Every row gives one point. Each copy is the shape, with its points in the same order, turned, moved and blurred by noise. Is it also mirrored, or only turned?

Shape (6 x 2)
3  1
-34  -3
-22  -2
-19  -1
-40  -62
78  -20
Copy 1 (6 x 2)
-5  5
8  -34
3  -23
2  -23
-41  -71
-65  54
Copy 1 is: mirrored
Copy 2 (6 x 2)
14  -3
44  -4
33  -6
31  -11
59  -66
-70  -32
Copy 2 is: mirrored
Copy 3 (6 x 2)
11  -14
-21  1
-11  -5
-6  -6
-11  58
92  -13
Copy 3 is: mirrored
Copy 4 (6 x 2)
13  27
-8  1
4  15
-2  5
-48  43
47  95
Copy 4 is: mirrored

Shape (8 x 3)
1  20  -41
-21  59  3
-8  -51  63
-32  -23  -51
-28  -28  -44
-26  -43  10
48  48  -5
-32  -57  -17
Copy 1 (8 x 3)
12  14  -44
6  71  -28
-43  7  66
-41  -13  -52
-42  -13  -38
-51  3  12
58  33  -10
-62  -15  2
Copy 1 is: only turned
Copy 2 (8 x 3)
-26  -30  -27
-46  11  23
76  21  21
3  14  -65
10  4  -54
44  25  -13
-19  -62  20
48  38  -46
Copy 2 is: mirrored
Copy 3 (8 x 3)
42  -26  -34
-7  11  -65
-19  -13  61
18  -78  -28
28  -72  -23
-9  -50  15
51  36  -31
1  -71  13
Copy 3 is: only turned
Copy 4 (8 x 3)
12  35  -26
17  19  36
-47  -77  -9
-27  35  -52
-34  27  -52
-48  -18  -32
66  -5  -4
-56  -2  -55
Copy 4 is: only turned

Shape (11 x 6)
-37  9  -4  -29  -31  9
-44  -30  -29  0  -51  -10
12  -31  -65  -14  12  -9
28  50  28  30  -20  -41
44  16  -4  19  33  -84
-23  30  -8  -82  -80  -38
-32  -55  -5  -31  -36  9
55  -30  0  74  42  29
-47  11  16  -77  -30  -28
17  6  12  59  33  -46
-32  67  -8  -25  -7  -35
Copy 1 (11 x 6)
8  -2  -25  -40  25  33
-6  -24  -62  -5  24  16
55  -37  -13  0  38  -34
6  66  18  27  -16  11
19  54  31  36  15  -65
9  38  -64  -85  -17  1
-17  -54  -31  -35  17  7
31  -43  68  79  11  8
-14  20  -27  -87  26  5
-1  32  36  62  31  -16
26  70  -17  -33  41  16
Copy 1 is: only turned
Copy 2 (11 x 6)
-27  11  19  13  -40  2
-33  -38  -5  28  -38  -21
-31  1  -74  9  -21  33
21  58  -1  50  32  -34
19  40  -63  0  78  -13
-49  43  21  -35  -45  -57
-4  -31  -1  -2  -59  7
57  10  -59  92  16  62
-34  19  38  -41  -22  -14
28  12  -34  53  62  5
-57  51  22  6  28  -13
Copy 2 is: only turned
Copy 3 (11 x 6)
-39  55  35  -34  15  34
-38  68  52  6  44  -13
36  27  -7  -13  46  -25
3  17  28  21  -79  5
15  -3  -26  10  -55  -44
-28  91  62  -73  -12  -12
-31  35  51  -29  61  -7
36  -48  -1  70  21  25
-46  53  37  -81  -7  7
-16  -13  -14  46  -39  -12
-22  79  -7  -35  -49  25
Copy 3 is: mirrored

Shape (14 x 8)
-28  22  -26  -17  -23  38  31  57
-73  -46  -53  22  9  -48  19  -17
4  -8  11  -17  51  51  -4  -26
-76  -16  -45  -2  16  -36  8  82
12  22  72  26  58  48  6  -41
-7  -22  84  71  34  5  -13  1
-1  43  -11  -20  -18  3  -16  1
-47  21  -35  -10  -38  22  17  7
-59  13  -36  -11  -6  -74  11  67
14  -41  -62  25  2  -24  15  -26
1  46  -10  -20  26  37  -23  -29
57  -7  -2  66  71  16  -12  -40
49  71  26  -3  52  28  56  -37
-25  -70  -42  -29  -14  -65  13  26
Copy 1 (14 x 8)
-28  7  -29  -35  -70  32  21  -19
-75  -59  3  22  12  -45  43  -15
21  -10  18  -56  32  22  -6  -22
-91  -21  -14  -21  -52  -16  50  43
40  20  70  -42  24  0  -55  -36
18  -14  49  -17  -8  -56  -76  2
-9  46  -34  -16  -3  -2  12  -35
-41  -4  -30  -18  -38  11  30  -57
-76  18  -20  7  -46  -37  61  31
-19  -51  -32  46  36  5  12  -12
-7  36  -8  -47  35  29  0  -44
13  -10  18  15  72  23  -65  5
36  62  59  9  18  62  -6  -35
-19  -49  -35  17  -9  -45  77  31
Copy 1 is: only turned
Copy 2 (14 x 8)
-47  32  23  11  -45  48  -12  -1
-29  -37  33  -6  -40  -59  55  7
-32  -22  -64  -29  20  38  4  -3
-77  21  66  7  -44  -43  -31  9
7  -44  -46  5  74  57  9  -29
39  -80  17  18  61  8  -23  -30
-4  47  -26  12  -30  18  11  -46
-37  6  16  -3  -55  43  25  -27
-37  46  65  13  -35  -53  -1  -11
10  -19  -26  21  -49  -39  41  40
-33  13  -59  1  -1  20  19  -54
21  -56  -79  49  40  -25  2  4
-11  29  -51  40  69  67  43  7
0  18  42  -40  -49  -59  15  40
Copy 2 is: only turned
Copy 3 (14 x 8)
61  16  12  51  -10  44  0  61
60  -14  81  -2  0  -26  52  -25
-14  49  52  25  3  27  -49  -12
79  -22  68  33  -17  -42  21  65
-72  80  26  62  29  16  -19  -13
-61  27  16  89  19  -50  5  -22
21  50  -5  0  -36  17  9  25
60  29  20  28  -24  45  32  21
58  -11  41  -2  -29  -37  55  74
44  -10  13  -23  30  -4  6  -35
3  89  19  2  -18  20  -32  5
-22  59  9  14  69  -37  -50  -43
-48  94  6  -4  61  52  -9  32
42  -70  48  -25  -25  -12  20  9
Copy 3 is: mirrored

Shape (12 x 9)
22  -4  28  38  53  -55  25  72  30
-14  -12  31  -32  27  -64  30  7  43
-33  55  0  11  26  -21  42  3  -12
-40  10  48  -32  -5  39  -20  3  -15
13  27  1  2  8  -20  -19  22  56
-32  -44  13  -17  3  15  27  37  58
-31  -14  45  23  31  -30  54  -20  10
6  16  -10  59  -49  -10  14  -4  15
-26  -31  -14  12  -14  -20  7  7  -26
22  -29  11  -14  9  14  18  -17  29
-23  69  -9  1  -20  21  18  -14  39
25  78  43  -75  -50  14  13  6  2
Copy 1 (12 x 9)
46  13  9  15  5  -57  71  26  72
2  -40  29  -34  20  -65  21  -21  55
10  18  35  13  41  -28  37  -63  10
19  1  62  -11  10  8  -48  -4  -19
0  16  -14  -41  -5  -2  25  -11  47
-23  -52  25  -3  36  8  10  38  48
44  -53  33  14  36  -41  20  -49  36
-3  -14  -12  23  -23  27  56  -48  -1
-9  -20  5  47  -5  -31  1  -12  -3
7  -45  -19  -21  23  -5  4  -4  0
-11  22  11  -21  26  40  27  -65  12
-9  22  53  -95  -8  4  34  -26  -55
Copy 1 is: only turned
Copy 2 (12 x 9)
27  -12  2  -25  55  0  20  74  57
-8  -46  34  -55  24  -29  55  11  42
9  22  3  -29  35  21  75  -4  -13
-28  10  69  -3  -26  4  20  4  -36
4  6  -2  -31  -14  1  2  1  50
-23  -59  41  -1  -27  26  43  33  40
10  -21  36  11  38  -25  87  17  16
-2  20  -53  19  -25  -16  49  18  12
-40  -31  -15  10  16  -10  39  19  -24
23  -53  18  9  -21  -15  30  -7  8
9  34  3  -20  -42  25  61  -29  9
25  24  31  -88  -76  -15  33  0  -46
Copy 2 is: only turned
Copy 3 (12 x 9)
29  53  21  58  69  -50  -42  19  -25
-21  23  52  22  16  -53  -44  12  27
-40  50  15  14  11  3  -6  -33  -43
2  -16  36  13  -18  62  -2  9  -4
31  48  2  12  -9  -27  -8  26  4
0  -24  29  18  27  -29  24  52  8
-34  10  46  51  48  -17  -2  -35  17
30  11  -21  27  -9  -39  27  -51  -24
-7  -35  -8  3  20  -16  -18  -32  -20
28  -1  30  -18  37  -11  17  0  33
-11  43  4  -5  -41  4  42  -10  -22
43  38  93  -27  -71  16  0  -8  -36
Copy 3 is: only turned

Shape (14 x 11)
9  -9  -13  -24  -51  28  22  7  14  -21  -81
-10  -8  -3  15  13  -1  -50  -37  27  -2  -11
29  2  -14  -5  2  -25  17  9  38  -32  -1
-84  13  1  -23  9  44  11  -58  21  7  -17
-8  -3  -11  14  -4  -24  3  16  26  -4  26
1  7  -11  2  -3  -10  10  0  -41  -34  -66
35  51  9  3  -19  -20  25  13  31  -35  20
5  -6  -5  -47  -10  -27  10  -54  -38  -21  20
37  1  -11  5  4  25  24  3  12  -4  15
28  -11  33  10  20  -18  25  -39  14  -33  14
25  15  -10  4  19  -10  12  -2  15  53  -32
36  -19  2  -24  22  -24  -80  10  14  30  13
-43  -15  53  -7  -68  -27  17  -17  -20  49  24
21  12  37  10  24  -23  27  16  25  -24  5
Copy 1 (14 x 11)
-9  -2  0  -68  -15  -22  78  46  2  -29  -39
28  -40  -12  0  -21  9  -17  16  18  -21  -37
-1  33  -27  -15  11  -12  9  23  45  -2  -9
23  -81  29  -27  45  -16  11  1  -17  -36  6
-1  -6  -19  3  4  -13  1  -3  38  24  1
-17  18  -13  -23  -29  -44  26  23  -34  -41  -26
17  57  -9  5  21  3  30  29  30  25  9
8  4  -30  -30  -21  11  -7  7  -13  -40  55
-15  15  -36  -16  29  23  27  -3  13  -2  -17
-8  28  2  -2  1  18  -5  -17  38  -42  9
21  16  -16  -54  13  -3  1  -22  -6  10  -56
2  -13  -48  -24  -36  40  -57  27  15  26  -46
11  -36  35  -45  -50  13  31  -41  -1  43  41
-15  45  19  -1  19  1  -5  2  32  4  -10
Copy 1 is: mirrored
Copy 2 (14 x 11)
-23  67  17  -51  -27  4  8  -4  -17  20  -35
2  -10  13  26  21  19  5  -37  29  -28  11
9  4  -19  -13  -33  -18  -14  14  25  4  28
-60  -13  -7  -16  39  57  57  -61  -21  16  36
-17  -37  0  14  -24  -5  -15  14  11  -1  16
-8  34  -8  -20  23  -47  14  -9  -26  -7  -29
-5  -6  20  -28  -31  -38  -31  17  2  20  64
33  -46  -11  -46  16  -7  5  -37  -31  -6  13
18  11  4  3  -15  19  -4  22  -16  25  36
41  -11  11  -21  4  -14  27  18  15  -20  45
8  -2  10  25  3  -17  20  1  18  59  -6
35  -30  4  26  36  18  -57  1  54  8  -21
-29  -95  69  -35  15  2  19  11  -37  7  -13
0  -8  -2  -23  2  -25  6  43  27  5  47
Copy 2 is: only turned
Copy 3 (14 x 11)
-25  -3  43  -25  -58  12  -26  -34  -45  -14  -57
-18  2  -8  -63  -5  29  -28  -38  35  9  20
5  25  -2  -39  -31  19  23  5  19  -24  -32
-36  47  30  -14  44  -13  -31  -93  8  5  -2
14  6  -15  -10  -16  2  3  -12  50  -19  -15
-20  13  13  -52  -34  -38  -40  7  -38  -9  -15
-8  38  32  -12  -38  5  32  29  39  -38  -9
51  74  29  -55  -4  -1  -47  -14  10  -25  -4
10  18  2  6  -5  33  5  13  -5  -9  -10
26  30  3  -54  1  19  27  -7  0  -43  23
15  -9  17  -27  -15  3  8  -3  9  52  -4
29  -28  3  -69  6  43  -40  19  73  22  -13
63  -14  66  9  -18  -30  -41  -60  39  -33  17
9  0  13  -30  1  -3  42  15  21  -38  -2
Copy 3 is: mirrored

Shape (15 x 12)
34  39  46  -20  18  -11  2  -9  50  -44  -39  18
30  47  8  15  -11  5  -7  29  32  1  -28  -54
-3  -8  20  5  -35  5  16  23  -26  -10  -8  -4
12  -14  3  -9  -24  -32  -14  -11  -24  -15  -41  -26
33  -9  17  16  34  21  0  4  -4  -5  17  20
29  6  13  14  26  40  29  15  5  11  -49  -15
-7  19  2  33  37  -12  57  -12  40  20  44  23
18  -3  9  -15  8  -34  51  12  -34  18  30  20
-42  65  -1  26  -26  -24  -4  -6  -37  23  18  -41
36  1  -19  -53  -13  2  7  -49  -9  10  33  -18
-9  26  28  37  -26  -8  11  14  -14  -47  -39  -12
36  -6  34  -5  -22  -8  33  -20  -23  30  10  -42
-16  51  -11  30  18  -9  1  19  -10  -11  9  -39
-25  28  20  -7  -18  -26  -15  -19  24  14  -15  -19
-49  -4  63  4  14  9  56  -13  29  25  37  -47
Copy 1 (15 x 12)
23  14  5  -39  77  5  40  -13  46  -2  11  -50
2  42  18  -27  0  -5  -8  45  45  -15  1  -47
17  33  20  2  -2  18  33  11  -25  3  -6  11
0  33  -25  -19  23  12  1  19  -12  12  -53  2
42  -3  -8  35  18  11  21  9  20  -22  9  12
11  34  -13  13  -8  33  41  28  48  -8  20  -11
10  -57  -9  9  -11  -32  43  -10  8  -11  43  -24
9  -2  -27  24  8  -49  38  12  -26  -1  7  25
-37  27  11  -4  -40  -40  -19  -23  -15  -17  -14  -30
19  5  -32  9  23  -43  -28  -11  28  48  1  21
12  33  33  -30  -3  20  51  -3  -8  -16  -36  -27
28  39  -41  11  -12  -16  -1  17  -15  37  8  -18
-9  13  16  -22  -23  -18  -7  1  22  -50  -7  -19
-33  8  -4  -25  11  10  -16  -10  -7  12  -3  -36
13  -5  -29  -23  -36  4  9  -17  -34  1  82  -28
Copy 1 is: only turned
Copy 2 (15 x 12)
6  65  2  0  -49  10  26  -18  -18  47  -62  22
0  16  1  43  -6  -19  20  41  12  39  -24  28
-23  -9  2  -43  -7  3  -3  27  27  -1  -30  5
5  -8  -12  -15  -26  -31  -30  16  -10  -10  -44  1
-17  0  30  -18  3  25  24  -33  -13  2  -9  30
-18  14  -14  5  30  13  43  12  -14  0  -45  39
-24  20  9  -32  7  -18  85  -42  2  32  30  -17
-3  -18  -17  -77  -5  -2  20  -11  -11  22  22  13
-9  -55  -16  7  -4  -21  9  23  33  52  -3  -55
61  -6  -30  -15  -26  12  7  -23  13  -22  19  1
-50  -2  3  -9  -38  -9  12  31  8  19  -62  -7
37  -40  -12  -34  -6  -23  36  7  19  0  -20  29
-27  -20  9  22  -8  -3  26  30  -11  40  2  -28
19  15  -2  0  -6  -33  3  -2  21  37  -36  -35
36  0  39  -49  23  -19  95  21  21  19  -24  -38
Copy 2 is: only turned
Copy 3 (15 x 12)
59  18  28  -31  7  -21  9  -21  46  -1  -39  -31
15  42  38  -15  -6  -11  -41  26  -13  -3  5  -30
-14  -5  14  -21  -50  -27  26  12  -18  2  8  -23
-29  39  -4  -27  -9  -31  36  27  -9  7  -8  -29
12  16  -1  12  6  -22  18  -47  11  -9  18  15
46  25  1  1  -13  6  7  -19  -41  -28  0  -31
9  -16  13  41  14  24  1  -46  25  50  25  -28
-14  -34  -14  -1  -8  -50  25  -33  -21  55  18  -32
-61  -16  34  8  3  -3  -15  45  0  -4  29  -61
-3  5  -37  -48  31  -22  10  9  13  36  40  -4
-16  28  34  -10  -51  -10  18  5  15  -29  -14  -51
5  20  15  -27  -6  -26  39  9  -21  30  62  -27
-24  8  9  24  -14  -14  -41  9  10  -9  14  -57
-3  12  41  -9  24  2  10  46  8  17  -13  -35
45  -31  24  55  -14  0  40  33  17  39  58  -44
Copy 3 is: mirrored
Copy 4 (15 x 12)
32  47  62  -24  47  -43  -7  -9  -9  -9  -23  9
-19  65  25  1  -26  -14  -17  -9  28  -47  -21  12
-16  5  -17  -8  -21  -38  -13  -5  4  29  -20  -15
-25  -5  17  23  -3  -46  -23  -44  -7  7  14  12
7  -5  20  -9  -5  9  18  29  -34  7  10  -22
-33  44  -1  -11  2  -23  33  4  -34  -18  -25  -10
36  -15  -11  -24  25  31  55  24  33  -6  -9  -10
8  -6  -2  -19  -16  -29  43  12  21  50  31  -3
-25  15  -48  37  13  -16  -27  11  74  -4  30  -21
-34  3  20  -28  5  21  -8  -4  5  50  57  42
-2  8  -6  -6  1  -54  -33  -24  6  -26  -31  -37
-49  19  13  -13  -11  -2  19  -31  26  42  19  -20
-10  2  -15  3  -12  -28  -9  25  46  -45  12  -6
-13  26  13  30  25  -7  -17  -15  41  8  -12  10
-45  -16  12  -18  21  27  36  25  73  31  -48  -32
Copy 4 is: mirrored

Shape (18 x 12)
-7  -16  -20  45  4  -22  2  18  7  18  14  9
39  -46  -6  3  -36  41  -5  1  -33  -60  -29  -66
40  -19  -16  13  -2  46  -32  19  -69  -72  -21  -35
40  -21  -19  25  1  29  1  63  -37  -47  -21  -36
2  -14  -17  -14  -19  -15  -38  46  -2  -41  -7  -11
57  6  8  -51  -49  -3  11  -35  28  -23  45  -21
-6  -7  24  -1  15  -8  4  -29  48  8  40  -40
21  -9  -1  -11  4  -26  39  7  -13  31  -48  0
-32  18  23  -66  -18  24  21  -28  21  61  41  -14
-15  7  31  -22  43  -60  33  -28  35  16  16  17
10  42  -14  37  -2  14  -10  3  -11  -26  -34  9
-20  7  -9  -33  54  16  25  -37  11  13  -1  12
1  5  -25  9  -10  3  36  -20  -19  11  47  -8
-30  6  -39  31  -8  -35  -4  21  -57  -64  -13  -46
7  -34  -21  3  29  -25  -8  12  -36  -21  0  32
-34  -25  17  -30  -31  9  43  -60  56  23  16  30
20  -16  8  48  -23  0  -53  5  -80  -26  -18  -29
-33  26  95  -36  -43  66  72  -19  -3  -9  67  -9
Copy 1 (18 x 12)
-38  -16  -20  -6  -7  -13  13  -3  10  -1  -19  -18
56  43  -5  -50  -2  -9  13  22  -55  59  45  -17
56  24  -25  -74  -21  2  0  10  -72  4  36  -16
4  13  -10  -89  -30  4  20  19  -42  24  22  -25
7  -4  23  -65  30  2  -6  -3  -3  -7  16  -29
59  -6  25  2  -7  -67  -3  1  50  26  63  7
9  -14  25  29  -30  -40  -28  -25  27  34  -3  -35
-12  -8  36  -2  -22  15  65  -2  6  11  0  21
-6  26  47  57  -35  -13  -19  -62  64  1  48  -4
4  -51  55  47  -33  -23  23  -10  48  -15  -27  -31
21  -1  -19  -36  -33  15  -11  23  -2  -23  -16  21
29  -25  15  34  -53  30  11  -44  29  -3  3  -22
6  9  -29  15  -32  -39  32  -26  25  -3  19  -18
35  44  -17  -56  18  -19  30  -4  -28  -29  -42  -37
3  -40  -4  -19  -1  8  38  -11  -27  -28  10  -32
9  -2  16  87  1  12  5  3  75  17  38  -17
15  27  -15  -38  3  -27  1  10  -92  -16  5  11
11  73  43  60  -93  -38  -27  22  54  -14  79  -47
Copy 1 is: mirrored
Copy 2 (18 x 12)
-12  29  -3  33  17  -2  -17  -23  -33  23  9  13
4  26  -61  -26  -70  -71  22  14  28  11  0  -24
23  4  -94  -15  -64  -42  -3  13  2  -12  -22  0
19  6  -64  25  -62  -56  -18  7  -7  35  -26  -18
-23  1  -38  -11  -41  -42  -13  24  -43  49  13  28
-32  -15  31  -11  -30  -24  66  53  29  12  10  35
-36  33  5  -12  46  -12  18  45  11  24  7  13
-23  -37  16  -8  9  -12  -27  -35  4  29  -2  -45
11  3  76  -44  34  23  -12  54  40  30  15  27
-62  -14  33  -23  59  26  13  17  -16  41  -12  0
-16  -21  -51  22  -19  3  -35  -12  11  18  18  31
-2  -32  -6  -28  50  39  1  33  5  18  18  -9
26  18  15  16  17  7  25  1  18  14  -6  20
14  17  -86  -22  -13  -19  7  -51  -12  56  -31  44
-7  -14  -35  -1  -4  -2  4  2  -59  8  -13  -2
-39  21  54  -31  2  65  24  21  19  29  54  -5
-7  23  -63  -14  -48  -55  -20  -30  -18  -36  -32  31
-7  47  46  -47  -28  80  1  78  85  28  -45  3
Copy 2 is: only turned

Shape (16 x 12)
-23  -14  31  -22  26  44  40  -37  -34  -8  26  29
7  -32  22  -44  14  27  -28  41  -34  -7  19  17
44  58  -33  20  -22  -46  44  12  -18  28  0  -19
-12  26  33  21  6  47  -31  -19  18  -22  -54  42
3  -29  -49  14  21  18  -13  25  51  -19  -3  0
10  2  -26  -15  -23  16  -22  -49  -21  9  -12  44
-40  39  36  -14  11  2  3  21  -27  -4  -58  55
6  -21  36  -4  52  30  -20  -44  -3  23  -8  42
26  27  -18  50  -9  -11  -4  -6  62  -21  8  -6
-50  45  -2  21  -14  -41  41  38  -13  48  -10  25
37  -24  -33  57  -34  -14  -33  16  6  -32  18  -6
-26  -23  -6  -30  -19  4  25  22  48  55  10  -18
-39  -5  7  -19  13  -8  37  -52  17  -12  20  2
30  -2  21  27  15  -37  39  -41  -5  -21  -38  -7
-14  -39  40  -17  34  -36  4  22  61  -21  13  67
11  4  -26  25  -49  44  24  -41  -2  -24  -36  53
Copy 1 (16 x 12)
64  50  -21  -33  -3  12  54  -32  14  -1  47  5
-20  50  -45  -11  5  -1  37  6  33  -52  15  11
1  -14  21  18  -4  4  -37  4  51  71  -15  -45
34  55  -11  23  -32  1  20  -2  -33  9  -18  77
31  -29  -3  25  -19  31  -3  38  10  -52  -4  18
18  29  38  -40  -27  -6  -13  -21  25  -8  4  42
-19  35  -28  1  -40  -36  41  12  -20  48  9  41
43  32  8  -8  38  -10  37  -37  -20  -12  12  39
54  -3  24  41  -12  33  -8  28  31  14  -58  18
-18  -39  -13  0  -34  0  42  -7  29  86  -4  -5
14  10  23  19  -35  22  7  1  51  -46  -70  -25
6  -46  -34  -26  11  70  11  26  28  15  9  26
82  0  -13  -50  -8  4  35  20  19  23  3  15
52  26  13  -10  8  -9  -2  1  -27  34  -34  -34
28  4  10  1  16  6  95  67  -10  -9  -9  21
35  46  54  -5  -75  42  -6  -13  -9  17  2  16
Copy 1 is: only turned
Copy 2 (16 x 12)
-14  3  -33  13  -7  -8  -7  52  33  -38  19  -4
-19  -55  -21  -28  20  20  25  9  -22  -27  -4  26
50  33  18  14  14  -21  46  -8  -51  52  34  -53
29  -29  37  41  -3  22  -44  -10  47  8  17  24
34  -23  -29  3  28  -21  21  -48  30  34  -36  8
32  -1  10  -42  -10  -18  -39  -3  4  8  26  5
-26  -13  65  44  -22  0  -11  8  -8  3  13  34
3  -27  -47  10  -7  18  -47  34  18  19  30  40
65  -3  -9  22  7  0  27  -56  38  54  22  -25
-16  19  33  34  -53  -10  32  -7  -41  52  -6  -34
46  -4  -25  -18  38  20  6  -90  8  14  3  -30
10  -21  -19  -30  -20  -2  53  34  20  70  -45  -16
8  38  -34  3  -36  -16  22  25  45  10  16  9
14  57  -4  27  43  17  8  0  23  38  43  0
-54  -37  -26  3  -14  0  38  -27  56  48  33  38
20  10  31  -10  20  -27  -53  -17  47  -1  21  -37
Copy 2 is: mirrored
Copy 3 (16 x 12)
-4  -3  -12  22  -61  23  -7  -34  -52  53  48  -25
-13  -57  32  25  -14  -9  11  -60  -26  25  25  22
-5  -6  -37  -1  50  -2  -14  29  -4  33  -62  -36
-3  -23  -4  -3  -69  7  -2  32  21  -28  51  6
-1  14  20  6  -24  -11  -47  -30  47  22  -12  44
16  -3  8  15  16  41  -14  18  -11  13  54  9
-24  -56  -6  -60  -37  9  1  5  -19  -12  40  -26
-38  6  19  29  -58  52  15  -6  -22  3  38  12
0  37  -13  20  -16  -38  -30  35  28  -1  -30  18
0  -18  -25  -82  -6  6  -13  10  -47  18  -46  -12
33  21  25  18  18  -46  15  13  40  35  -13  38
26  -9  26  3  -28  20  -61  -34  -40  3  -58  13
5  47  -7  4  -35  8  -36  -31  -42  13  18  -31
-19  35  16  8  -18  3  12  18  16  19  -8  -69
-63  21  68  -19  -52  -40  -35  -17  -36  6  10  19
40  -6  4  2  -25  16  -36  58  19  46  52  -12
Copy 3 is: only turned
